Rows are points. Two turns around zero, p and q, are shown by what they do to some points. Where does a point land after both, in the order given? Backwards means that the second turn is done in reverse. Each puzzle has new turns, and all numbers are rounded.

Turn p:
[-2.7 -3.4 -0.5] => [-3.2 -2.9  0.9]
[-1.8 -0.4  4.0] => [ 1.6 -2.2  3.5]
[-2.1 -0.1  0.5] => [-0.9 -0.3  1.9]
[ 7.4 -3.0 -3.0] => [ 1.3 -1.3 -8.3]
[-0.9  6.8 -0.9] => [1.2 6.5 2.1]
Turn q:
[ 2.2 -3.9  2.3] => [ 0.1 -4.6  2.1]
[-4.3 -2.0 -3.6] => [-4.6  3.1  2.2]
[-1.1 -0.1 -1.4] => [-1.4  1.2  0.1]
[ 5.1 -3.4  3.4] => [ 1.7 -6.8  0.4]
[ 2.3  7.1 -1.7] => [ 2.6  2.9 -6.6]
[-4.2  2.3  1.0] => [1.6 4.3 1.8]
Where do these land?
q, then p: [ 0.1  2.5 -4.4] => [-3.2  3.9  0.6]
p, then q: [ 4.8 -1.8  3.3] => [-3.2 -4.6 -2.3]
q, then p: [-0.3  1.2  5.8] => [ 4.7 -1.5 -3.3]
p, then q: [-0.3 -5.0 -2.2] => [-4.2  1.2  3.2]
p, then q: [-4.3  3.1 -2.5] => [4.1 4.0 1.2]

Turn p:
[ 6.5  6.6  0.1 -2.6] => [-3.7  6.6  5.3  2.4]
[ 1.7 -1.2 -5.7  2.4] => [-2.2  2.7 -3.7 -4.1]
[-5.1  2.4 -2.1  1.8] => [-4.2 -4.2 -1.9  0.1]
[-1.7 -4.8  2.5 -1.9] => [ 5.2 -2.7  0.5 -1.1]
[-1.5 -2.1  1.8  0.2] => [ 2.4 -1.9 -0.6  0.4]
[ 3.1  2.2 -1.3  3.7] => [-2.4  3.9 -2.6  1.5]
[-2.9 -3.1  4.8 -3.6] => [ 5.1 -4.3  3.0  0.9]
Turn q:
[-3.1  1.1  4.1 -0.1] => [-3.2  0.0  3.0  2.9]
[1.8 1.9 2.5 1.9] => [0.7 3.1 0.4 2.6]
[ 0.1 -2.4  0.9 -2.6] => [ 1.0 -1.8  2.7 -1.3]
[ 0.0  4.8  4.0 -1.2] => [-2.8  4.7  3.1  1.3]
[-2.7 -4.3 -6.2 -4.2] => [-0.5 -6.3 -1.5 -6.3]
[ 3.9 -1.2 -5.2  6.2] => [ 4.8  0.3 -7.6  0.9]
Where do these land?
q, then p: [-2.1 -0.1 -1.2  4.0] => [-1.4 -0.4 -3.8 -2.3]
p, then q: [-4.1  1.3  3.3 -4.5] => [ 3.4 -2.8  3.5  4.2]
p, then q: [1.5 0.0 1.9 1.1] => [ 0.5  1.7 -1.7  1.0]
p, then q: [-3.1 -3.3 -3.4  0.9] => [ 1.0 -2.9  0.6 -4.8]
q, then p: [ 9.8  6.4 -1.6 -3.1] => [-6.8  4.4  8.7  2.8]
p, then q: [-3.8 -1.5 -2.2  0.3] => [ 0.9 -3.7  0.7 -2.6]
q, then p: [ 1.9 -2.9  3.2  1.2] => [ 2.0  3.2 -1.8  2.4]
